Rows are points. Each copy is the shape, with its points in the same order, stretched, turned, moved and blurred by noise. Some copies are also mirrored. Which?
In the rows, 128 means zero.

Shape:
[[142 143 121]
 [141 133 148]
 [134 138 101]
 [100  72 222]
 [123  51  46]
 [190 160 130]]
Copy 1, 6 rows:
[[170 136 139]
 [144 109 134]
 [164 157 143]
 [ 40  48 110]
 [118 229 167]
 [199 101 200]]
Copy 1 is: mirrored
Copy 2:
[[130 141 126]
 [133 155 141]
 [125 127 118]
 [118 166 212]
 [138  67 154]
 [155 159 102]]
Copy 2 is: only turned

Shape, 7 rows:
[[103 111 131]
 [126 207 126]
 [ 59 111 132]
 [130  62 138]
 [111  95 108]
 [123 125 101]
 [216 125 178]]
Copy 1, 7 rows:
[[152 128 103]
 [204 131 173]
 [174 165  73]
 [108  97 102]
 [141  93  92]
 [153  85 117]
 [106  85 231]]
Copy 1 is: only turned
Copy 2, 7 rows:
[[124  90  99]
 [123 120 175]
 [140  72  98]
 [114 104  64]
 [110  82  99]
 [102  90 114]
 [112 185 103]]
Copy 2 is: only turned
Copy 3, 7 rows:
[[110 126  95]
 [104 204 143]
 [ 88 110  66]
 [151  97  96]
 [102  90 103]
 [ 97 114 120]
 [222 212 166]]
Copy 3 is: mirrored
Copy 4:
[[148 111 118]
 [140 237 182]
 [189  89 138]
 [112  78  64]
 [124  97 132]
 [116 127 146]
 [ 50 214  36]]
Copy 4 is: only turned

Shape, 10 rows:
[[111 172  62 190]
 [191 157 195  92]
 [181  72 133 142]
 [201 163  73 100]
 [101  88 185 101]
 [201  69  96 117]
 [ 93 106  92 107]
 [202 124 189  93]
 [114 141 162 143]
 [ 85 182 120 137]]
Copy 1 (10 x 4):
[[165 141 158  48]
 [ 84 123  63 136]
 [ 66 177 150 149]
 [ 97  63 144  99]
 [151 136  92 193]
 [ 69 139 169 151]
 [185  90 141 168]
 [ 64 130  81 151]
 [147 150 101 117]
 [200 102  96 109]]
Copy 1 is: only turned
Copy 2, 10 rows:
[[ 54  89 143 130]
 [139 172 140 169]
 [ 81 200 127 129]
 [ 78 159 203 168]
 [149 162  86  91]
 [ 70 214 155 125]
 [100 140 135  79]
 [135 191 140 172]
 [128 132 104 129]
 [117  84 136 115]]
Copy 2 is: only turned
Copy 3 (10 x 4):
[[224 143  87 116]
 [ 41 142 161 167]
 [106  75  84 129]
 [124 117 162 208]
 [ 88 100 133  76]
 [113  54 107 165]
 [162  79 135 101]
 [ 34 117 142 164]
 [119 139 115  93]
 [168 161 139  95]]
Copy 3 is: only turned
Copy 4 (10 x 4):
[[215 201 111 187]
 [ 86 141 132  44]
 [ 80 133  79 147]
 [177 171  58  98]
 [ 65  65 172 122]
 [ 93 137  62 141]
 [148  75 126 173]
 [ 66 136 114  58]
 [120 137 154 129]
 [174 130 160 135]]
Copy 4 is: mirrored

Shape, 8 rows:
[[174  80  91 120]
 [109 140 132 145]
 [ 94 165 185 124]
 [ 82 128 147 101]
 [113  95 143 154]
 [ 99 171 147 140]
 [122 108 155 134]
 [212  72 114 141]]
Copy 1:
[[137 130 167 161]
 [149 125 114 121]
 [175  99 110  99]
 [187 155 116 105]
 [175 136 112 172]
 [144 111 107  91]
 [175 119 125 154]
 [131  83 179 196]]
Copy 1 is: only turned
Copy 2:
[[111 175 160 129]
 [127 126 125 147]
 [156 103  94 143]
 [154 139 106 164]
 [102 146 119 141]
 [149  98 115 152]
 [124 145 108 134]
 [ 91 182 159  93]]
Copy 2 is: mirrored
Copy 3 (8 x 4):
[[107 148  64 140]
 [152 135 112 140]
 [140 128 190 111]
 [123 157 183 159]
 [149 171 120 142]
 [156 120 134 127]
 [130 162 141 125]
 [ 97 148  43 104]]
Copy 3 is: mirrored
Copy 4 (8 x 4):
[[ 34 119  98 170]
 [139 134 156 142]
 [192 150 148 107]
 [159 181 143 139]
 [ 93 166 161 110]
 [183 124 153 140]
 [107 158 144 112]
 [  7  96  91 140]]
Copy 4 is: only turned

Shape:
[[ 96  72 132 119 152  77]
 [185 120  81 135 112 166]
 [152 172 138 149  50 166]
 [162 130 109 108 153 138]
 [ 66 116 159  51 149 185]
 [126 196  71 138  68 163]
 [190 197  75 121  36 146]
 [178 114 126 108 179  60]
 [138 102 152 122 191  99]
 [147 140 117 143 177 115]]
Copy 1, 10 rows:
[[112  91  96 120 163 118]
 [159  89 163 170  64 111]
 [ 88 146 191 152 107 100]
 [157 114 132 145  99 106]
 [107 177  91 166 150 154]
 [ 80 120 133 187  93  73]
 [112 119 180 200  95  57]
 [172  97 127 106 137  83]
 [149 118 121  95 131 117]
 [141 107 122 110 102  95]]
Copy 1 is: mirrored
Copy 2, 10 rows:
[[169 146  60 138  74  84]
 [125  81 215  97 129 168]
 [ 66 134 165  82 163 174]
 [142  95 169 114 148  97]
 [111 249 119 154 146  42]
 [ 54  74 144 134 169 183]
 [ 18  17 180 103 146 177]
 [151  58 115 100 123  48]
 [185 146 126 105 145  45]
 [168 100 125 113 162  89]]
Copy 2 is: only turned

Shape, 11 rows:
[[190 148 122 131 177  89]
 [ 91  70 153 141  81 177]
 [159 162 122 109 145 101]
 [173 159 114 100 207 123]
 [139 147  82  86 156  96]
 [ 70 213 175 145 128 185]
 [113  62 130 153  44 182]
 [106 116 128 163  62 142]
 [127 154 122 154 180 109]
 [122 146 145 102 181  67]
 [148 155 185 120 102 160]]
Copy 1 (11 x 6):
[[ 89 210 100 181  93 149]
 [119  34 176  94 136 128]
 [109 170  81 146 128 132]
 [ 50 202  88 158 140 146]
 [125 176  90 121 188 153]
 [ 38  54  70 164 132  45]
 [144  20 164  90 119 156]
 [140  58 129 133 113 130]
 [ 65 164 124 198 125 124]
 [105 191 125 150 149 101]
 [ 92  91  87 124  84  94]]
Copy 1 is: only turned
Copy 2 (11 x 6):
[[151 151 118 133 137 221]
 [115  89  91 145 104  34]
 [128 131 141 130 127 190]
 [137 144 108  90 167 218]
 [106 152 150 136 161 188]
 [ 84 120 103  35  71 144]
 [104  70  89 184  93  29]
 [100 113 113 162  73  87]
 [127 174 100 102 119 191]
 [145 174 156 114 137 181]
 [135  75 119 102  89 129]]
Copy 2 is: mirrored
Copy 3, 11 rows:
[[164 127 197 131 117 172]
 [ 70 139 110 122 179 119]
 [169 114 153 106 141 140]
 [167  82 185 134 121 180]
 [176 115 156 110 180 139]
 [164  73   7  93 133 119]
 [ 65 149 125 125 179  88]
 [117 157  90 113 175  93]
 [164 132 127 140 143 170]
 [172 140 140  96 164 185]
 [129  95 122  90 112 122]]
Copy 3 is: only turned

Shape (12 x 8):
[[142  59 112 130 121  97  82 117]
 [223 126 121 116 109  92 161 135]
 [198 118 124 110 138 111 159 148]
 [125 116 160 128 109  90  85 131]
 [144  74 142  77 148 128  99 137]
 [137 101 147 195 114 118  99 101]
 [162 130 110 179  71  75 127 160]
 [122 140 182  70  75 128  89 130]
 [124 183 134 105 124 111 162 103]
 [101 133 131 128 113 166 109 164]
 [143 109 134 169  79 121 152 130]
 [146  74 139  70 138  93 126 190]]
Copy 1 (12 x 8):
[[ 89 127 132 122  48  59 139 130]
 [131 139 116 226 101 150  96  82]
 [145 114 111 192 105 141  96  75]
 [ 92 132 151 130  78 107 181 133]
 [121  97 150  92  52  99 127  82]
 [ 78 164 105 151 134  77 156 112]
 [ 85 128  90 206 117 124 137 200]
 [ 66 138 182  94  79 157 153 135]
 [173 180 142 163 141 173 122 105]
 [101  98 121 100 147 132 110 167]
 [ 98 141  68 149 128 130 128 148]
 [133  48 112 106  27 121 135 118]]
Copy 1 is: only turned
Copy 2:
[[120 129 133 133 118 170  53 120]
 [106 139 105 249 116 112 102 197]
 [105 129 123 221 131 123 108 212]
 [111 160  87 136 118 179  93  96]
 [124 154 156 155 106 164 102 169]
 [136  96  55 125 132 186  87  70]
 [ 70  97  67 156 108 139  71 108]
 [121 195 119 137  44 166 145  91]
 [128 177 105 171 137  93 173 119]
 [115  98 124  98  77 158 146  97]
 [117 119  58 139  90 132  96 115]
 [ 76 158 137 164 113 141  79 216]]
Copy 2 is: mirrored
Copy 3 (12 x 8):
[[ 83 147 135 107 149 160 220 117]
 [141 181 121 112 194 165 110 134]
 [163 164 117 119 168 159 117 122]
 [ 86 125 143 128 138 181 167 140]
 [138 111 149 127 144 169 187  91]
 [ 77 144 136  55 122 142 155 143]
 [ 69 198  81 116 165 166 121 172]
 [101  92 173 164 176 166 112 108]
 [163 138 151 166 145 110  77 161]
 [119 112  92 133 146 132  97 111]
 [ 93 180 115  93 137 133  87 137]
 [133 152 108 163 142 210 170 102]]
Copy 3 is: only turned

Shape, 12 rows:
[[132 135 124 146 118 122 138 140]
 [221 136 123 117 131 118 134  97]
 [102 140 107 134 133 107 113 113]
 [157 125 152 144 112 103 133 137]
 [102  90 109  95 148 120 144 116]
 [122 113 121 122 104 107 105 136]
 [ 89 143 158 124 133  97 138 154]
 [105 124 140 136 121 111 132 109]
 [118 140 120 134 111 117  72  98]
 [107 118 165 145 158 138 137 116]
 [ 87 129 135 103 133 166 134 105]
 [ 95 148 113 113 157 140 110 152]]
Copy 1, 12 rows:
[[127 130 117 131 116 138 143 156]
 [162 190 152  93 175 136 131 124]
 [122 135 119 169 140 141 106 125]
 [158 133 120 118 119 156 133 155]
 [106 125 114 122 152 144  92  74]
 [139 136 141 140 116 154 100 123]
 [136  98  93 143 123 149  97 168]
 [148 112 112 144 133 137 128 126]
 [159 141 160 173 147 148 108 123]
 [136  86 103 134 160 164 156 133]
 [145  93 142 119 163 107 127 120]
 [ 95 114 129 148 150 153  98 149]]
Copy 1 is: only turned
Copy 2, 12 rows:
[[120 127 120 109 133 136 145 139]
 [ 87 176 106 140 120 110 142 161]
 [112 107 138 128 135 133 126 141]
 [129 145 115 132 129 124 145 120]
 [141 112 130 130 132  86 116 166]
 [125 104 101 144 130 113 129 130]
 [162 123 144 123 131 164 144 133]
 [126 119 141 131 118 114 134 125]
 [ 94 100 120 152 116 129 112 116]
 [145 139 160 105 114 124 112 124]
 [136 105 139 111  91 123 122 153]
 [142 113 126 103 133 168 118 162]]
Copy 2 is: only turned
Copy 3:
[[138 134 104 137 127 128 127 114]
 [ 95  96  82 138 152 182 172  87]
 [111 131 123 120  85 115  99 108]
 [116 144 105 142 140 139 166 123]
 [117 113 149  86 111 112 131 114]
 [125 119 115 128  98 115 145 120]
 [112 179 150 133 118  82 130 101]
 [117 151 130 119 103 125 118 122]
 [115 115 123 146  68 131 107 119]
 [117 153 154 128 156 125 117 130]
 [156 130 174 128 102 133 105 105]
 [126 129 151 148 115  82 102  86]]
Copy 3 is: only turned
Copy 4, 12 rows:
[[147 138 137 129 138 163 132 147]
 [147 249 129 170 126 131 124 117]
 [107 121 156 104 165 152 113 135]
 [182 176 146 127 133 149 148 156]
 [106 100 150 134 154 103 123 167]
 [160 133 145  87 138 133 108 169]
 [124  99 167  85 135 157 155 171]
 [134 124 143 117 164 132 140 149]
 [134 133 135  83 145 130  97 118]
 [130  93 158 157 124 114 156 125]
 [ 89  89 107 126 118 101 140 126]
 [ 88  78 149 110 104 141 115 135]]
Copy 4 is: mirrored

Shape (12 x 9):
[[147 132 104 127   7  77 128 123 144]
 [134  97 144 117 164 137 122 105 129]
 [152 128 112 157 127 128 138 104 133]
 [108  99  96 157 156 130 136 105 121]
 [132 153 117 131 121 155 123 110 151]
 [149 141 103 124 175 130  85 129 139]
 [107 168 164 155 104 110  97 152 147]
 [ 98 147 115 134 178 149 118 169 139]
 [123 128 125 123 178  58 142 115 146]
 [104 151 111 158 154 114 109 155  93]
 [130 166 121 127 107 138 135 129  52]
 [ 93 164 104 130 113  92 104 119 107]]
Copy 1:
[[ 95 192  87 177  93  96  98 156 186]
 [121 122 138 121 146 145 188 106 124]
 [ 92 153 115 113 137 152 122 112 134]
 [121 149 131 123 162 124 140  83 106]
 [112 130 143 127 152 151  97 132 152]
 [137 118 149 137 135 179 123  94 151]
 [167 153 164 129 104 127 101 173 177]
 [181 102 147 114 145 143 103 120 128]
 [117 124 135  97  94 113 154  66 157]
 [168 147 140 148 100 130  96 122 114]
 [123 146 111 189  71 128  81 163  86]
 [147 153 153 185  89  96  79 119 147]]
Copy 1 is: only turned
Copy 2 (12 x 9):
[[ 70 111 159  95 221 212 202 163  47]
 [125 107 130 158 110 118 117 105 152]
 [116  96 117 121 193 155 129 123 146]
 [141  77  94 110 125 145 108 108 134]
 [130 111 129 108 180 115 142 125 148]
 [ 95 110 142 107 137 129 120  67 183]
 [110 175 160  94 134 157 105 153 117]
 [115 137 108 111  98  87  98  89 151]
 [ 64 109 170 112 127 134  62 133 141]
 [103 146 111  88  97 156 114 132 162]
 [102 148 102 101 137 153 195 194 180]
 [ 91 127 146  58 121 166 138 161 143]]
Copy 2 is: mirrored
Copy 3:
[[ 73 158 132  65 173  48 147 117 220]
 [146 143 130 154 134 129 125 140  88]
 [107 127 121 134  98 108 162 161 139]
 [163 127 148 144 118 128 175 168 135]
 [121  94  97 143 115  96 147 128 133]
 [138 122 149 172  79 106 123 112 139]
 [133  89 184  79 105 101 120 104 127]
 [187 105 142 140  79 146 141 106 127]
 [128 123 185 125 108 156  76 170 156]
 [153 115 185 129  78 155 171 113 151]
 [106 123 118 136 113 178 195  96 152]
 [130  89 179 128 135 139 152 114 187]]
Copy 3 is: mirrored

Shape:
[[117 124 123 143 105 146 146 135 127]
 [128  68  72 146 169 134 112 139 157]
 [110 136 172 170 135 114 112 134 137]
 [114 161 129 146  70 116 114 149  84]
 [100 134 171 122 114 107 130 108  75]
 [150 157 139 108 121 137 121 133 163]
 [149  76 169 149 114 192 110 114 132]
 [204 152 103  72 131 165 124  56 142]
 [107 132 133 144 151 190  98 157 114]
 [108 114 134 149 139 155 142 128 104]
 [101 107 150 200 115 161 134 114 182]
 [ 98 169 123 121 100 154 115 149 186]
 [148 154 168 118 151 146 113  93 117]
 [136  91 105 190  96 148 152 181  89]
 [129  86 106 167 130 160 115 114  66]]
Copy 1 (15 x 9):
[[113 133 122 105 125 119 125 145 112]
 [183 185 155  98 184 121 105 164 150]
 [169 130  94 128  96 162 169 107 135]
 [121  63  75  96 116 106 143  92 112]
 [151 116  91 127  95  89 152  79  79]
 [ 88 130 140 174 102 141 123 120 161]
 [146 149 100 130  48 179  79 138 105]
 [  7 186 156 167 108 134  35  76 121]
 [146 167  96  58  86 121 117 144 186]
 [143 169 120  79 106 112 127 142 111]
 [131 144  82 113 111 185 127 158 112]
 [ 74 107  96 152 134 112 124 153 178]
 [101 169 111 141  66 147 117  77 132]
 [172 121 134  35 118 148 128 167 111]
 [165 163  98  26 123 121  94 112  90]]
Copy 1 is: only turned
Copy 2:
[[136 135 103 110 151 127 133 114 122]
 [130 121  85 178 144 141 158 184  67]
 [164 129 148 120 115 154 130 144 134]
 [104 155 143  64 127 123 108  77 154]
 [136 165 134  77 134 101 107 120 186]
 [146  97 130 166 101 129 139 116 133]
 [147 102  85  95 172 157 114 151 142]
 [123  84  82 175  93 104 183 112 151]
 [159 100 111  88 100 132 105 150 110]
 [149 150 106  93 139 123 127 134 129]
 [176 101 136 126 152 152 160 150 108]
 [152  77 156 162  97 116 123 116  99]
 [164 110 127 119  84 118 136 131 170]
 [102 189  74  71 195 151 116 108 103]
 [104 162  79  57 167 129 136 142 138]]
Copy 2 is: only turned
Copy 3:
[[147 126 162 107 113 127 127 111 110]
 [131 133 146 125 140  66 205 156 157]
 [ 94 125 118 155  62 143 150 130  88]
 [104  98 187 111 116 166 131 109  91]
 [122 124 118 131  94 177  95 157  84]
 [ 96 142 137 113 125 136 114  84 146]
 [ 91 133 141 117 142  69 135 106  91]
 [ 83 137 130 132 216 103  58  70 185]
 [102 187 194 123 118  94 156 121 114]
 [151 149 153 129 104 123 133 139  98]
 [127 116 147 137  58  83 147 102  94]
 [112 148 188  90  91 123 120  81 150]
 [ 81 156 115 159 124 140  91 112 121]
 [164 104 188 107 127 118 192 115  69]
 [121 121 174 144 159  89 159 152  91]]
Copy 3 is: mirrored

Shape, 15 rows:
[[ 69  76 130  83 162 116 127 127 168 176 181]
 [ 73 134 135 169 148  87 126 150 139 103 128]
 [ 80 100 137 100 174 110  72 121 155 145 217]
 [ 98 132 129 170 176  77 112 137 146 172 154]
 [166 122 185  95 122 165  94  78 118  99 106]
 [157 126  76 117 128 172 133 159 104 138 146]
 [125 164 108 149 165  65 146 159 141 118  92]
 [110  99 138 100  95 143  51 102 143 123 125]
 [112 140 136  74 111 156  62  94  72 125 124]
 [180 114  92 105 111 130 102 151  98 111 146]
 [175 171  86 133  79 149 153 123  95  96 141]
 [145 190 128 156 118 139 122 192 115 107 108]
 [155 189  97 129 138 131 132 152 124  62 102]
 [145  99  95 123 131 145 138 162  72 112 161]
 [158 163 121 104  88 116 133 177  90 107 141]]
Copy 1 (15 x 11):
[[108 191 205 187  98 185 171  50  86 105 135]
 [102  99 115  88 138 148 144 111 117  98 122]
 [109 194 168 141  60 177 154  94  21 142 164]
 [138 110 135 182 121 166 133 126  65  98 137]
 [129 218 105  84 133 172 102 157 171 192 167]
 [153 131 193 145  71  77 135 151 114  91 137]
 [ 98  62 131 151 130 169 131 172 173  75 109]
 [114 249 115 101  98 134 135 125 131 139 122]
 [106 242 167  73 137 126 121 184 107 139 109]
 [113 150 161 160  85  60 135 174 130 137 137]
 [141 118 170 105 109  49  98 160 140 148  94]
 [126  83  94  82 126  99  70 158 143  58 138]
 [100  77 125  66  88 131 110 193 188 102 117]
 [136 131 191 135 108  61 157 136  99 132 149]
 [100 127 145 137 144  52  87 153 142 107 115]]
Copy 1 is: mirrored
Copy 2:
[[114 139 175 185  78 138 106 207 122 112  52]
 [160 152  93 138 173 150  90 170 150 114 106]
 [130 109 150 192 111 152 150 198 108 101  86]
 [146 119 113 165 134 129 146 192 199  74  95]
 [142  57 150  61 118 167 154  94 123 166 104]
 [ 65 147 159 180 101  94 138 127 138 139 178]
 [144 158  90 144 170 128 115 114 192  59 108]
 [115  88 168  90 164 127 173 148 121 170  81]
 [161  88 157 134 133 113 208  94 117 216 132]
 [103 108 120 154 120  79 158  98 108 129 160]
 [107 160  84 105  99 102 153  77  97 157 172]
 [157 146 150 131 177 112 141 109 162 102 199]
 [126 153  90 130 176 144 146  67 137 103 175]
 [ 96 146 117 184  90  97 100 127  97 152 179]
 [163 151 125 136 131  86 147  83  90 136 171]]
Copy 2 is: mirrored

Shape (16 x 11):
[[120 126 154 104 168 149  66 124 153  89 167]
 [173 126 163  99 196 127  84 121  91 146 153]
 [138  88 139 173  93 117  73 174 121 113  85]
 [143  92 135  79 191 122 178 165 112 164  90]
 [142 141 149 125 150  39 128 164 168 111 113]
 [140 140 166 149 154 131 131 132 170 139  26]
 [114 164 168 106 128 145 106 149 166  85 122]
 [129 130 137 192 113  96 162 150 133  94 160]
 [131 183  84  74 146 186 148 100  99 126 150]
 [172 148 121 143 141 115 154 114 110 126  28]
 [146 149 144 175  80 180  95 147  80 102 114]
 [117 103 111  78  80 132  42  77  93 199  69]
 [130 169 189 194 120  69  69 177 162 159 133]
 [147 101 164 130 158  95 159  59 121 120 124]
 [101 158 135 208 202 166 134 114  82 119 151]
 [150  92 115 190 173 190 161 154 161 104 147]]
Copy 1:
[[144 131 103 160 145  88 167  39  99 142  71]
 [122 134 131 109 198  90 173 124 111  97  89]
 [209  99 157  79 129 142  98 145 136 145  77]
 [180 117 173  74 180 125 106 117 173  90 200]
 [186  99 124 103  72 136 139 117 111  92 162]
 [147 114 200 119 100 110 132 131 170 130 119]
 [159 105 100 151  82  94 118  71 151 123  79]
 [225 127 109 145 110 122  98 180 131 161 119]
 [ 64 149 133 148 124  49  59  88 120 126 107]
 [118  85 213 106 116 101  88 190 123 109 142]
 [171 108 139 129 135  83  69 179 155 144  18]
 [ 14 162 201 104 140 190 117  84 127 113 107]
 [190 164 114  97  68 104 150 142 171 137  45]
 [126 133 150 193 168 158 164 170  89 133 181]
 [170 202 184 176 160  16 113 170 115 147  50]
 [230 137 152 120 170  61 114 141 157 224 103]]
Copy 1 is: only turned
Copy 2:
[[176 227 138 130 117 157  70  83 152 154  71]
 [142 191  93  81 126 168  97 100 140 210 117]
 [152  86 145 154 105 195  86 197 116 128 138]
 [ 94 102  57  89  73  91 114 123 155 194 141]
 [150 186 122 127  18 118  81 169 133 107 179]
 [186  99 109 194  98 118 106 195 158 174 168]
 [165 211 112 177 100 137  94 138 148 114 104]
 [147 124 149 118 100 171 156 142 105  52 195]
 [ 65 211 133 113 190 100 149 102 158 161 104]
 [129  88 146 161 120 121 167 217 147 183 172]
 [126 115 139 166 185 208 158 179 128 127 133]
 [ 79 124 114 156 184 116  81 153  42 244  89]
 [178 169  89 158  90 190  49 160  95  88 244]
 [158 138 131 115 121 118 177 115  74 168 126]
 [128 115 144 125 136 203 145  28 137 112 192]
 [185  82 147  94 140 175 124 125 203  92 155]]
Copy 2 is: only turned
Copy 3:
[[146 129 101 120  97 150  65  84 136 164 164]
 [163 107  37 132 122 149  87 107 153 146 155]
 [ 47  77  76  70  59 135 119 137 148 153  78]
 [148 167  95 117 131 140 214 108 148 140  61]
 [ 53 160  93 132 126 162 198 169 149 159 117]
 [ 78  95 137 125 111 108 189 188 198 222  57]
 [104 133 122 148 117 153 118 100 108 189 118]
 [ 55 137 103 116 157 111 109 134 114  90 124]
 [190  91 142 163 170 167  91  64 140  86 162]
 [ 74  63 128 151 132 124 172 195 228 140  70]
 [ 85  46  84 112 114 140  42 101 120 123 108]
 [166  29 108  82  24 180 155 173 157 156 136]
 [ 45  95  65  71 151 143 128 159  99 216 138]
 [141 125 109 160 112  90 144 204 170 102 142]
 [157  91 126  87 243 112   7 144 169 122 131]
 [ 80 128 134  93 148  67 105  55 173 105 110]]
Copy 3 is: mirrored
